Each row of a before or after table is a point. One or more steps were done to the points. Then noise was added and the rows were shuffled. The steps act on columns, c1 being the first. Write out the steps. A step turns or swaps two columns, mirrors them in a line or flattens them onto one, adds a multiple of one to another, or multiplies or shifts one. Angles are multiples of 10 degrees, from the lower column toward the higher: turns from -170 to 170, lines from 10 to 170 but not 90. Use the fewest steps. Two steps may share a column if one is a turn and the other turns, adds or multiplies; they go together, in the order done. Otherwise the lowest column goes first.

Before (14 x 2):
[[ -9  25]
 [  1   2]
 [ 25 -18]
 [  3 -39]
 [-35 -48]
 [ 17  23]
 [-52  26]
 [ 12  -1]
 [ -7   8]
 [ 18 -43]
 [-53  11]
 [-52 -30]
 [-38   7]
 [-33 -25]]
After (14 x 2):
[[-10 -10]
 [ -3  58]
 [ 19  60]
 [ 54  16]
 [-30  31]
 [  0  -3]
 [-31  -4]
 [-41  21]
 [ 48  26]
 [ 21 -13]
 [ 34  19]
 [ 11   1]
 [  8  42]
 [  1 -27]]
Steps: turn c1 and c2 by -140 degrees

Before (13 x 6):
[[ -7  -2 -15  -9   4 -23]
 [ 19  -2   4   8 -48  14]
 [ 21 -11   0  12 -20   8]
 [  3  18  -8  -4   7   6]
 [ 24  17  12  18  -1   0]
 [ -9  12   9   7   8  -7]
 [-10  -2 -15 -11 -15 -24]
 [ -4  25   0   0  -7  -4]
 [ -4 -17 -14   8 -18  -8]
 [-13 -15  -2 -12   2 -24]
 [ 19   7  -2  14   0  -7]
 [ 22 -14  20  -5 -32   9]
 [ -2  13   6   2   3   1]]
After (13 x 6):
[[ -5  17  16   3 -11 -19]
 [  5 -17   6  11   4  15]
 [ 18   0   1 -10 -32  34]
 [-12   3   4  18  -9 -61]
 [-13  11  -6  10   1 -59]
 [ 25 -17   1 -25   0  -1]
 [ 21  13 -18 -12 -24  24]
 [ -9 -11  -4 -11   7 -17]
 [ 18  -4   8 -11  -2 -17]
 [ 21  10   7  -6 -16  20]
 [ -4 -26  -2   0  -4 -12]
 [ -3 -11  -3  -6   5   4]
 [ -6  -1   6  18   5 -55]]
Steps: multiply c2 by -1; turn c3 and c4 by -140 degrees; multiply c5 by 0.7; multiply c6 by 2.5

Before (10 x 9):
[[ 10   3  -5  12  -4  17  -3   0  15]
 [  2   6   3  -6  -7  -1  -5  10 -17]
 [ -1 -12  -3 -17  -9  -6 -21  -7 -11]
 [ 10  -2  -9  -3   8  -8  10 -10  13]
 [-19  -3 -15  -4  17   5   6  14  -9]
 [  6   2   5 -21  -7   1  12 -17   1]
 [  7  10 -11   8 -15  13   8  17  15]
 [ -6   6 -19  14   1   2   6 -18  16]
 [ -4 -21   1  13  -4  -5  -4  -8  17]
 [ -4 -10 -24  13  -8  16   8  -7 -13]]
After (10 x 9):
[[  2   9  -9  -6  -4  -1 -11   7 -17]
 [ -4 -22  -5  13  -1  -5  12   0  17]
 [ -6  -1  17  14  44   2   6 -19  16]
 [ -4 -12  13  13  59  16  17  -4 -13]
 [ 10   3   1  12  13  17  -5  -1  15]
 [-19   2  29  -4  29   5   5  14  -9]
 [  6  -4 -11 -21  -9   1  15 -17   1]
 [  7  15  -4   8  31  13  -3  12  15]
 [ 10  -5  15  -3  18  -8  14  -9  13]
 [ -1 -14  -6 -17  10  -6 -12  -3 -11]]
Steps: turn c2 and c8 by -20 degrees; add -0.7 times c2 to c7; multiply c3 by 2.5; turn c3 and c5 by -110 degrees

Before (8 x 12):
[[ -2  60   5  11 -11 -18   4  -1   3   4   1 -11]
 [ 13  -6  -5   4  18   6  -6   9   4  21  20  -7]
 [  0 -31 -29  11   9  30  -7  -8  31  -9   3   6]
 [-11  39   5  -3 -31  -3  16  14  -4  -2  21 -16]
 [-11  33 -13  -2 -31   4 -16  -6 -23  19   1 -10]
 [ 13 -16   5  15  -1  25 -13   2  27  -4  -3 -27]
 [-18 -27  -2  22  10  17  -5 -16  21  14  12 -12]
 [-12  52  23 -26 -28 -32  -1   9  -1  16   0  -3]]
After (8 x 12):
[[-14   6 -27  -1 -11  29  13  -8 -29   1  16 -32]
 [ 16  -7 -10  -3   0   9   7   9 -14 -26 -19  -4]
 [  0 -11   6  11  11 -17   8  -1  -1   5   1  60]
 [ 20 -23   1  -4   0  25  19   2 -22   4  15 -17]
 [-17 -11  -8 -15  37   2   6  -7  21   4 -12  34]
 [-10 -15   8  12  22  -3 -11  15  -5  21 -26  39]
 [-23 -12   4   7   4  19  23 -17 -24 -18   5 -26]
 [ -6   0  28 -13  29 -32 -23   9   1   6  -4  51]]
Steps: turn c1 and c3 by -20 degrees; multiply c1 by 1.3; swap c2 and c12; mirror c4 and c7 in the line at 30 degrees; turn c5 and c10 by -140 degrees; turn c9 and c11 by 150 degrees; add -0.3 times c8 to c11

Before (13 x 18):
[[ 16  -1   2 -11  -7  -1  12  -5 -10   8  28   1  -9  -2  -1  -1  11  -9]
 [  0  -6 -10  15 -10  11  -5  33 -10   9   1   9  14   6  -9  -4   7  -7]
 [  1  14   3  -6  -6   4  12  -7  -4   8  -1  11 -12   4   3  -5   9  -2]
 [ -5  13   1 -11  13  10  11  -1 -12   4  -5   0  14   6 -26   3 -12 -10]
 [  3  -6  -1  -3  60   5  10  -7 -18 -11  -3  12  11   5   4  -7   6  -1]
 [ -1  -7   0  -4  -3  11   6   2  -2   3  -1  13  -1 -16   9  -8   1 -13]
 [ -4  11 -20   8 -10   7  10  -7  -6  -4  11   2  -8  -8   3  -7 -17   4]
 [  4  14 -13 -12  -2   3  -3   3 -26  -2  -5   6 -12 -14  11  17  -9  -2]
 [ -7 -10   2  28 -12   9   8  -8  -5  10   3   9   8  -7 -26  -6   0   7]
 [  3 -10  -5  -5 -13   8 -10  15   2   6   2   2  12  -7  12   6   3   4]
 [ -6   6  -9  10   3   5   0  -4  -3  11  -4  -2  -1  -7  11  -5   8 -11]
 [  9   4  -4 -12  25  -3 -15   5   0   9  15  10  12 -13   7 -13  -1   4]
 [ -2   0  -2  -9 -11   0  -7  -9 -14   0   1   6  15 -10   4 -11  -5  -2]]
After (13 x 18):
[[  4  14   0  -2  34   3  10  -4 -19 -39  -3   2   9  -7  -3 -50   7  -3]
 [ -7  11   2  29   0   9  10  -8  -6 -20   4  -6   7   7  25  13   2   4]
 [ 17   4   1 -10  -1  -1  12  -7  -8 -21  28   4  -9  -3   1   6   8   6]
 [  1  13  -6  -6 -13  11 -10  14   5 -24   4  -3  11   8 -12   7  -1   2]
 [ -7  -8   0 -11   3  10  13  -1 -15 -25  -3   7  16 -11  26 -13 -12   2]
 [ -3  -8 -21   9   0   9  11  -8 -10 -33  11   2  -6   8  -5  12 -15   4]
 [ 10   0  -6 -13  22   0 -12   3  -8 -23  16  -6  14  10  -9 -15  -3   6]
 [  0  10 -10  13  -2  10  -2  32 -11 -23   2  -2  14  -8   9  11   5  -2]
 [  6  -5  -9 -11 -16   8  -2   2 -29 -33  -5   9 -14  10 -11  -5  -9  14]
 [  0   9   1  -4   5  18   9   2  -3 -27   0 -10  -3   1  -9   7   0  20]
 [ -2   6  -4 -11   4   3  -7 -10 -15 -31   2   3  16   5  -5  16  -2   8]
 [ -5  -4  -7  11   3   5  -2  -4  -3 -20  -7   3  -1  -4 -10   0   7  13]
 [  2  -7   3 -10   2   2  13  -8 -12 -21   2 -10 -12  -5  -3   9   8   0]]
Steps: turn c9 and c12 by -150 degrees; turn c2 and c9 by -160 degrees; mirror c5 and c16 in the line at 150 degrees; add -0.3 times c14 to c6; turn c14 and c18 by -130 degrees; shift c10 by -30; multiply c15 by -1
